Each row is a point. The points of each table are mixes of a few directions, plus a little noise. How many directions does each table use, and how many do they share? Where both have some left over, give the other angles between the two spaces (their principal angles), to ten degrees, smallest first.
In the rows, zero is written as 128.

First, 4 rows:
[[109 149]
 [ 94 164]
 [156  98]
 [154 101]]
Second:
[[110 148]
 [164  89]
 [139 116]
 [157  97]
 [ 88 171]
 [110 147]]
Directions: first 1, second 1, shared 1

First (7 x 6):
[[126 133 124 125 138 127]
 [ 95 119 188 147  99 140]
 [129 162  83  90 136 152]
 [132 107 100 169 142 131]
 [154 118 102 126 104 132]
 [159 153  85  80 151 114]
 [102 105 215 160 126 100]]
Second (9 x 6):
[[ 98 141 116 144 174 137]
 [107 130 122 151 174 124]
 [179 119 117  90  49 132]
 [118 109 115 172 152 129]
 [ 91 149 110 136 167 151]
 [115 125 133 142 134 132]
 [159 119 177  89  34 125]
 [134 132 132 122 168  97]
 [150 127 131 106  99 123]]
Directions: first 4, second 4, shared 4

First (10 x 11):
[[ 53 110 112 120 109  58 126 119 141 153 127]
 [107 189 136 143 111 120  96 135  90 101 123]
 [ 88 171 130 136  73  84  95 127 117 131 108]
 [136 113 160 122 138 168 152 125 123 145 119]
 [151 107 120 125 168 150 144 130 130 118 146]
 [148  61 124 110 118 126 159 118 180 173 121]
 [193 128 111 131 129 149 121 134 144 111 133]
 [ 71 155 129 131  82  76 105 124 121 139 112]
 [195 142  94 138 168 154 115 141 125  77 156]
 [139 106 164 122 184 195 167 127 107 131 135]]
Second (11 x 11):
[[156 142 110  57 125 125 168 130 107 111 116]
 [128 153 155  59 170 104 101 146 142 117  89]
 [111 152 132 153 115 157 115 121 149 156 203]
 [150 108 112 115 120 119 156 124  98 115 106]
 [ 85  64  98 161 104 171  46  90 137 117  81]
 [118 191 133 135 111 154 160 142 166 150 218]
 [134 145 125 106 165 115 112 103 141 144  87]
 [129 102 142 151 123 127 109 131 104 133 157]
 [126 137 154 188 140 110 133 138 135 152 162]
 [122 104 130 174 120 108 148 148 130 106  83]
 [148 109 116 108 116 118 160 135  98 106 106]]
Directions: first 4, second 6, shared 0; angles 70, 70, 80, 90

First (10 x 18):
[[100  86  76 193 121  95 120 153 149 145 103 142 114 150 128  97 111 155]
 [153 180 194  93 152 158 151 150 125  93 158 137 134 115  98 128 119 141]
 [162 178 168  59 148 155 129  84 105 123 159 109 131 107 134 159 148  90]
 [148 156 185  83 122 158 146 138 115 100 147 127 148 112 115 144 133 128]
 [103 121  96 200 164 107 124 156 162 131 111 152 101 148 111  88  96 163]
 [108 102  85 129 121 127  95  65 121 152  96 102 133 122 172 161 150  83]
 [180 172 190  71 120 132 169 174 110 111 190 141 128 124  88 111 126 151]
 [112  86  74 171 109  89 121 142 137 156 115 134 114 149 135 104 123 142]
 [110 108 138 113 101 155 116 102 118 115  99 111 161 111 153 167 145 104]
 [105  92  74 168 122 102 109 116 137 154 103 126 117 141 146 120 128 125]]
Second:
[[136 144 146 134 132 141 130 133 135 124 130 134 106 125 128 124 113 132]
 [ 80  38 148  92 107 134 152 188 133 104 115 141 118 148 123 136 100 141]
 [153 175 113 148 139 121 113  93 123 142 135 120 139 118 131 124 147 119]
 [ 97  68 106 105 113 109 133 141 117 125 120 124 159 141 126 137 141 126]
 [186 242 173 172 157 167 119 105 150 132 142 137  64 104 131 110  99 132]
 [141 155 168 137 136 157 135 144 144 118 131 140  81 123 127 120  95 137]
 [156 178  94 150 139 109 107  77 115 151 135 113 160 116 132 126 165 114]
 [129 131 150 128 129 143 134 144 137 120 128 135 102 127 128 125 108 134]
 [105  84 115 111 117 116 133 141 121 125 122 126 148 137 126 135 135 128]
 [ 76  32 157  88 105 140 158 198 137 100 114 144 108 149 122 136  91 143]
 [148 160  38 145 133  70  93  43  93 168 134  93 224 120 132 134 214  99]]
Directions: first 4, second 2, shared 0; angles 40, 50

First:
[[158 163 122 196 107 167 138  82 137 142 117  69 137 107 132 114  42 147
  118  40  90 133 138  68 177 147 128 171 118 131 103 150]
 [147 144 124 159 127 158 139 101 113 142 115 101 138 132 102 142  93 129
  118  94 131 145 138 100 156 135  93 157 112 142 101 165]
 [109 105 132  83 143 104 123 158 120 120 134 167 123 143 122 140 184 114
  134 186 155 126 122 167  97 116 124 101 133 127 142 117]
 [143 139 124 150 131 154 138 107 110 141 115 109 137 136  99 146 105 126
  118 106 138 145 137 108 150 133  90 152 112 142 103 164]
 [131 132 127 135 126 132 129 123 129 129 127 122 129 126 129 126 119 130
  127 118 124 128 129 122 133 130 128 133 127 128 125 130]
 [ 77  81 140  37 136  48 100 202 160  92 161 207 103 126 185 100 234 119
  154 233 133  89 103 209  49 106 205  50 167  96 197  39]
 [117 119 131 110 128 110 122 144 137 120 136 144 122 126 143 120 149 127
  134 148 126 118 122 144 111 124 148 111 138 120 144 107]
 [142 141 125 153 126 150 136 108 119 138 119 106 135 129 112 136  99 130
  121  99 127 139 135 106 150 134 107 150 117 137 109 153]]
Second:
[[120 171 148 163 141 138 129 132 143 127 163 136  92 112 151 171 186 126
  175  99 124 131 211 126 129 145 102 151 157 127 158 139]
 [147 108 145  99  66 123 154 151 153 133 102 168 144 173  62  85 110 157
  126 112  80 143  60 105 126 100 129 112 119 136  70 114]
 [119 106  92 124 198 155 117  91 130  60 118 116 138 128 158 100 132  88
  109 164 199 146 131 149 112 133 189 113 101 160 119 101]
 [148 103 157 138 150 124 141 112 115 141 146  90 114 119 131 152 121 134
  132 133 144 120 172 156 123 111 143 158 157 110 145 127]
 [105 188 129 101 143 147 100 116 142 124 132 128  82 158 118 106 173 135
  140 151 164 122 120 104 154 115 183 118 153 180 115 142]
 [130 134 130 167  98 119 151 156 151 134 123 157 134 119 122 138 137 137
  152  86  79 147 135 131 121 158  66 132 113 113 131 124]
 [144 105 146  75  84 104 107 135  65 179 158 121 164 109 139 172  83 127
   96 134  99  75 131  87 130  82 105 130 151  66 149 156]
 [139 118 140 139  85 108 149 151 135 164 110 130 133 135  96 120 102 158
  127 110  83 131  91 135 133 134  93 132 122 114 119 132]
 [139 113 145 154 127 102 139 130 107 183 126  76 117 107 128 148  93 152
  119 131 119 112 131 165 138 138 105 156 143 100 160 144]
 [ 90 134  48 122 187 162  95 106 138  37 104 157 159 121 176  87 141  66
  103 158 189 153  98 120 112 162 165  79  62 174 113 103]]
Directions: first 2, second 6, shared 0; angles 70, 90
